Each row of a before or after table is a point. One or more steps were done to the points. Then noise was added and the rows were shuffled. The steps act on how far a point lies along the listed directions, d1 being the first. Write out the steps. A step turns or swaps two directions, mirrors them in a line or flattens them onto one, adds a multiple of one to another, or multiplies one. Angles are multiples of 10 degrees, from the lower direction toward the higher: turns from -170 to 170, lines from 10 to 170 but not 90. Use the fewest steps. Two steps may share a direction if one is a turn and the other turns, adds or multiplies; they go together, in the order done. Otherwise the lowest direction goes first.

Directions:
(1): [ 6 41]
(2): [-41   6]
Before, 13 rows:
[[ 26  -3]
 [  4   3]
 [ -9  27]
 [ 17 -12]
 [  9  -8]
 [ 17 -27]
 [  9  20]
 [  9  11]
 [  0   2]
 [-24  32]
 [-24   1]
 [ 10 -18]
 [ 22 -26]]
After (13 x 2):
[[  9  14]
 [ 11 -32]
 [  4   2]
 [ 16 -45]
 [-24  59]
 [ 10 -19]
 [-10  41]
 [-22  24]
 [ -3  -2]
 [ 13 -32]
 [ 22 -32]
 [  5   6]
 [ 18 -50]]
Steps: add 1 times d2 to d1

Directions:
(1): [ 30 -27  -6  44 -39  -2]
(2): [ 19 -12  33 -31 -15 -48]
(3): [-7 -7 44 40 38 -9]
(4): [-36 -43 -31   2  11 -29]
(5): [-26 -34  33 -17 -22  38]
Before:
[[ -8   8   0   1  48  -2]
 [-26   1 -35  12  14  41]
 [-44 -14   9 -39  -7 -20]
 [ 47  31  19  10  14 -39]
 [ 20 -19   4  35 -28 -15]
 [-23 -22   1 -23 -31  34]
 [-11  35 -22  32  14  40]
 [ 25 -18  11 -24 -28  -2]
 [-16 -19   4  -7  20 -35]
 [-12  -9  -8 -30  -5 -57]]
After, 10 rows:
[[ 18  32 -29 -14  17 -35]
 [ 23 -10   4  16 -16  37]
 [-27  21 -38   2 -12  33]
 [-33 -12  -8 -26 -32  34]
 [  8  31  10  -8  25 -51]
 [ 23  29 -34  31  -7  18]
 [-20 -35  58  -7   5   4]
 [-21  -7  -4 -20  35  -7]
 [-29 -22 -25 -18  -4  12]
 [ 12 -31  10  20 -33 -17]]
Steps: turn d2 and d5 by 120 degrees; turn d1 and d2 by 30 degrees; turn d3 and d4 by 60 degrees
